Each row is a point. Each copy is the shape, with its points in the same order, stretched, turned, moved and blurred by noise. Is it also mirrored, or only turned?
(in the rows, 128 means zero)

Shape, 5 rows:
[[158  32]
 [109 147]
 [111  99]
 [131 164]
 [ 95 156]]
Copy 1, 5 rows:
[[150  36]
 [140 148]
 [115 100]
 [164 155]
 [121 150]]
Copy 1 is: only turned
Copy 2, 5 rows:
[[190  52]
 [102 155]
 [129  96]
 [119 182]
 [ 81 153]]
Copy 2 is: only turned
Copy 3 (5 x 2):
[[239 168]
 [ 98 147]
 [146 168]
 [ 91 123]
 [ 84 146]]
Copy 3 is: mirrored
Copy 4:
[[129  56]
 [ 77 161]
 [ 84 112]
 [100 181]
 [ 66 167]]
Copy 4 is: only turned

Shape, 6 rows:
[[ 96 156 170]
 [ 93  58 179]
 [161 194 174]
 [ 98 144 130]
 [151 112  76]
 [ 99 194 141]]
Copy 1 (6 x 3):
[[153 162 166]
 [136  75 170]
 [ 94 200 165]
 [153 152 131]
 [ 98 129  77]
 [159 195 144]]
Copy 1 is: mirrored
Copy 2 (6 x 3):
[[172 159 113]
 [224  73 163]
 [136 225 152]
 [131 131 111]
 [ 76  99 177]
 [123 183 104]]
Copy 2 is: mirrored
Copy 3:
[[121 165 184]
 [ 47  99 170]
 [196 148 187]
 [120 163 141]
 [136 123  77]
 [157 193 162]]
Copy 3 is: only turned

Shape, 9 rows:
[[113 114 208 114 161 167]
 [131 155 142 114 107 156]
 [107  88 106 139 106 106]
 [187 181 171 103 106 104]
 [166 165 120 149  93 146]
 [137 197 197  80 170  86]
 [171 161 128 151 193 169]
 [ 90 107 135 181 152  89]
 [165  99 117 121 142 142]]
Copy 1:
[[137 137 192 136 140 209]
 [149 147 119 147  99 158]
 [124  77 115 114 145 103]
 [163 197 152 182  88 107]
 [167 145  88 192 100 138]
 [111 249 180 154 126 139]
 [188 190 103 172 173 198]
 [ 98  98 138 152 192 138]
 [180 125 124 128 148 135]]
Copy 1 is: only turned
Copy 2 (9 x 6):
[[124 122 211 141 172  99]
 [158 157 134 165 119 103]
 [152  97 123 119  80 141]
 [213 191 121 118 161  84]
 [189 185 112 157 107 145]
 [152 186 142  83 201  53]
 [120 174 120 153 193 175]
 [109 138 154  78 104 164]
 [163 110 116 146 154 150]]
Copy 2 is: mirrored
Copy 3, 9 rows:
[[109 107 158 106 151 210]
 [124 158 114  98 121 162]
 [103  96  90 152 103 131]
 [147 156 177  78 137  98]
 [167 177 112 104  99 124]
 [119 151 184  91 232 118]
 [209 130 128 125 166 172]
 [107 100 127 205 133 146]
 [166  95 112 110 109 149]]
Copy 3 is: only turned

Shape:
[[109  51 126 110 122 119 106 169]
 [106 145  93 158 131  40 186 170]
 [202  34 144  75 117 156 111 123]
 [178 150 109 140 163 106 121 207]
 [145 177  74 185 125  82 139 144]
 [148 186 101 118 139  68 163 161]
 [166 150 100 126 163 111 152 161]
 [ 64  80 227 106 126 117  88 110]
 [163  39  92 100 173 129  51 114]
 [ 96  95 132 101 124 175 108 136]
 [102 151 108 157  71  45 107 171]
 [129  71 123  43 123 123  82 137]]
Copy 1, 12 rows:
[[ 74  91 112 130 135 132 112 201]
 [ 72 136  76 159 183  32 130 119]
 [149  30 127  57 112 142 142 181]
 [152 146 132 112 177  50  98 183]
 [148 144  83 156 149  40  86 109]
 [121 165  84  92 180  39 118 114]
 [155 133  99 100 187  74 112 142]
 [ 40 147 172 127 110 196 125 114]
 [131  30 132  97 130 141  31 181]
 [117 131  97 112 128 182 114 171]
 [ 72 160  87 152  88  44  94 140]
 [ 86  92 102  49 123 150  88 179]]
Copy 1 is: only turned
Copy 2 (12 x 8):
[[151  77 107  79 147  85 124 173]
 [134 136  35 139  73 100 183 128]
 [246  59 143  91 157 132  97 156]
 [154 121  40 151 106 185 129 185]
 [168 176  33 174 101 118 142 133]
 [160 159  60 141  57 169 152 127]
 [176 137  63 148 114 176 161 143]
 [103  70 208 111 126  87  92 119]
 [183  89  72  74 215 115  91 123]
 [145 125 160 101 148 121 133 167]
 [138 150  55 109  57  69  96 154]
 [170  96 128  39 141 131 104 138]]
Copy 2 is: mirrored

Shape:
[[168 107 146 146 128 149 149 147 176]
 [179  89 139  68 141  75 139 153 143]
 [ 70  44  79 170  95 109 110 123 113]
 [173 144 152  77  88  94  92 171 206]
 [119 158 101 178 182  77 177 133 158]
 [ 82  66 120 141 186 101 172 132  86]
 [ 89 102  95 177  99 164 176  60 144]
 [186 177  93  59 113 126 209 158 188]
 [ 53 109 109 150 153 139 115 135 108]
 [ 59  67 163 167 102 133 179 125 110]
 [155 144  92 101 151  77 103  60 112]
 [134 145 161 165  90 120  84 175 132]
 [179 165 100 123 120 148  79 173 173]
 [131 139 136 101 170 116 186 118 210]]
Copy 1, 14 rows:
[[143 110 135 118 143 174 157 165 172]
 [105 118 168  70 161 109 157 179 129]
 [ 78  51 115 193  95 115 138 217 106]
 [145 181 182  87 107 145 107 190 172]
 [134 128  75 152 210 112 133 141 199]
 [ 72  57 106 181 201 117 172 153  94]
 [ 86  91  41 146 100 162 166 154 154]
 [128 203  91  37 172 170 152 193 175]
 [ 86  93  99 203 164 153 105 164  89]
 [ 60  97 121 206 129 160 201 156 119]
 [135 105  86  70 143  84 105 116 113]
 [174 156 160 183 108 150 124 157 125]
 [193 146 127 108 128 167  74 180 138]
 [ 82 136 113  92 189 160 136 138 204]]
Copy 1 is: only turned
Copy 2:
[[170 191 121 136 158 135 175 172 122]
 [180 118 151  95 167  92 140 202  81]
 [ 83  75 126 157  77  91 175 126 153]
 [202 187 139 117 123 144  75 205  79]
 [ 82 206 137 132 172  42 168 155 141]
 [ 59  88 138 114 163  74 216 134 118]
 [119 180  94 131  96  83 221  64 161]
 [203 230 119  24 126  80 150 216 133]
 [ 45 121 107 118 133 110 157 122 138]
 [ 77 125 158 120 101 138 216 105 100]
 [164 138 113 121 159  32 104  97 140]
 [134 173 169 153 123 174  99 153 135]
 [178 193 105 118 153 148  87 190 174]
 [136 219  98  94 155  66 173 163  73]]
Copy 2 is: mirrored
Copy 3:
[[134 116 144 147 123 139 126 142 165]
 [133 132 109 126  68  69 174 165 145]
 [ 15  65  80 135  95 139 100 132  85]
 [162 143 124  70  65 107 100 170 197]
 [100 139 108 155 195  63 100 134 119]
 [ 29 142 102 171 130  97 169 137  76]
 [ 65  80  90 134 167 164 117  59 142]
 [173 118 103  71 167  91 186 163 216]
 [ 42 157  94 122 136 146 111 139  78]
 [  7 128 151 140 119 145 142  96 123]
 [149 128  49 104 109  77 125  87  80]
 [110 139 174  75 105 138  69 154 105]
 [181 123 118  78 120 147  86 188 136]
 [131 165  90 153 151  95 147 128 206]]
Copy 3 is: mirrored
Copy 4:
[[146 127  95 170 177 180 152 127 167]
 [186  76 123 114  97 149 148 124 179]
 [110  84  68 216 109 103  93 170  90]
 [187 134 123 125 122 195  86 162 223]
 [155 139  49 114 166  65 152 126 160]
 [116  67 103 146 139  63 157 113  90]
 [ 88 166  42 203 129 129 125  85 100]
 [129 145  60  40 114 193 155  99 220]
 [108 106  98 152 167  95  81 139  86]
 [ 67 129 128 204 128  97 147 135 107]
 [222 135  65 107  83 116  95  92 104]
 [163 157 128 156 160 154 103 210 135]
 [187 133  74 114 179 205  85 171 161]
 [140 131  87 119 163 129 131  62 204]]
Copy 4 is: only turned

Shape, 14 rows:
[[133 161 230 193 106 126 119 155  88 117 101]
 [130 158 100  75 102 156 165 164 125 139 136]
 [ 83 112  69  72 146  97 100 200  79 126 105]
 [148 152 173 141 101 157  91 169 136  92 201]
 [127 114 159 122 164  84 142  67 162  61 156]
 [141  52 116 150  38 161 116  84  51 135 142]
 [ 87 112  86 173 162 101 140  78 152 181  94]
 [109 122  75  11 160 104  99  35 187 118  88]
 [106 113 173 170 145 213 175 119 130 144 137]
 [123 149 119 136 140 135 114 122 155 111 114]
 [142  63 109 182 157 140 173 161 180 156  83]
 [119 113 111 216 168 149 122 145 122 110  64]
 [194 160  65  59 186 119 155  75  87 146 131]
 [ 77 153 110 138  57 153 144 201 101  93 116]]
Copy 1, 14 rows:
[[192 165 195 154 155 105  88 109  54 138 113]
 [127 154 107 111  81 166 133 180 139 200 119]
 [ 57  69 101 129 155 119 110 219 130 185  63]
 [164 135 181 116 128 168 116 196  94 115 200]
 [114 128 113  89 166 186 149  89 119  60 159]
 [193  86  40 139  71 129  46 157  70  77 122]
 [118 125  44 197 170 157  91  82 160 152 115]
 [ 38 145  62  71 115 200 117 119 232  79  84]
 [207 118 144 181 113 211 128  98 105 149 119]
 [136 144 119 147 142 154 138 146 150 111 132]
 [204  49  92 170 142 126 150  90 170 171 112]
 [196  88 113 205 192 118 122 139 121 129  78]
 [139 182  31  34 160 182  99 159 140 189  96]
 [132 119 142 183  98 106 142 217  87 156 104]]
Copy 1 is: only turned
Copy 2, 14 rows:
[[177 142 195 196  82 152 135  94  99  49 120]
 [ 89 113 119  90 121 183 134 147 144 144 141]
 [ 58 123 162 138 119 152  48 146 111 224 143]
 [146 133 137 149 123 175 114 167 114  42 203]
 [ 94 164 168 130 197  83 128  97 149  88 203]
 [109  48  83 147  96 107  65  42  92  74 153]
 [ 37 148 131 151 158  46 111  96 130 113  67]
 [ 35 169 154  62 164  75  47 111 232 165 138]
 [115 112 142 132 205 176 126 100  83  37  93]
 [ 94 160 137 154 148 129  99 131 167 106 129]
 [ 91  79 131 189 221  95 124 135 146 129  81]
 [113 144 124 239 170 131  91  94 136 116  76]
 [138 172  64  62 161 107 108 112 149 182 122]
 [ 76  94 146 184  85 209 131 108 122 133 156]]
Copy 2 is: mirrored

Shape:
[[157 103  75  77 197 106 128 137 150  41  83  53]
 [219  50 118 163  86 153 100 122 143 126 124 132]
 [141 111 131 208 119 143  61  63 126 108 148 111]
 [104  98 135 131 129 131 100  82 157 108 132  89]
 [147 146 135 132 125 165 150 145  87 112 171 174]
 [180 130 143 179  92 145  81 139 190 104  83 171]
 [145 109 105 181  90 101 130 105 141 134 101 105]
 [100 113 174 152 144 104 150  98 132 190 160  60]
 [144 125 105 203 155 136 103 119 149 149 112 163]
 [ 87 104 133  89 114  99 128 142 139 124 146 198]
 [ 90  95 110 116  73 165 224 120 127 115 143 116]
 [108  43 213 194 200 102  77  76 170 134  98  75]
 [ 66  71 125 119 139  86 129 189 137 131 128  61]
 [111 135 154 150 150 147 103 120  68 100  60 152]
 [ 98  65  88  63 108 145 103 117 167 156 158  71]
 [167  97 191 168 127 122 138  81 128 148 148 159]]
Copy 1 (16 x 12):
[[140 103  74 122 154  16 126  40 138  18 123  76]
 [161  27 119 112  82 133 156 146 171 129 141  83]
 [142  62 153 177  61 148  92  84 163 129 189  58]
 [103  92 137 176  97  76 100 103 144 122 152  83]
 [129 150 143  89 137 171 135 128 154 105 155 142]
 [127  48 114 120  87 166  67 121 234 151  99  81]
 [148  76 103 176  79 145 117 112 139 114 114  94]
 [160 126 174 221 129  91 134 140  93 187 131 110]
 [143  57  96 156 129 179  83  92 166 159 156 110]
 [ 71 126  84 129 129 107  97 162 151 152 144 180]
 [ 55 142 129 156 133 160 202 143 103  92 104 120]
 [129  10 187 249 140  47  79 119 155 157 156  71]
 [120 133  66 210 159  54 118 167  91 113 142  81]
 [106  69 156 133 135 148  37 117 133  70 122 114]
 [ 94 121  92 117 106  52 142 126  82 166 155  73]
 [146  64 193 156 104 140 127 136 186 155 130 150]]
Copy 1 is: only turned
Copy 2, 16 rows:
[[119 147 109  31 193 100 121 119 158 141 117  91]
 [140  41  77  83  56 153 111 139 137  92 160 107]
 [ 98 102  20 105 109 159 150 136  78 108 204 142]
 [ 70 121  99  72 136 166 155 140 103 144 160 143]
 [161 148 123 146  97 135 147 114 113  79 154 150]
 [126 120  55 137  59 125 132 187 133 120 102  77]
 [ 89  65  91 105  92  97 164 133  94 140 156 131]
 [ 61  86 165  86 135 138 148 173  64 160 219 197]
 [132  91  57 141 116 118 135 172 104 133 132 165]
 [ 75 144 146 128 102 142 121 114 136 107  86 185]
 [113  87 178  88 112 145 233 107 109 119 138 151]
 [ 42  78  86  27 163 158 112 239  51 124 170 170]
 [ 41  79 189 105 193 120 133 153 129 121 135 139]
 [138 144  88 117 143 116 133 122  22 106 107 109]
 [ 72  82 151  76 145 203 133 105 154 177 156 158]
 [107  98 107  85  59 139 126 169  76  96 172 184]]
Copy 2 is: mirrored
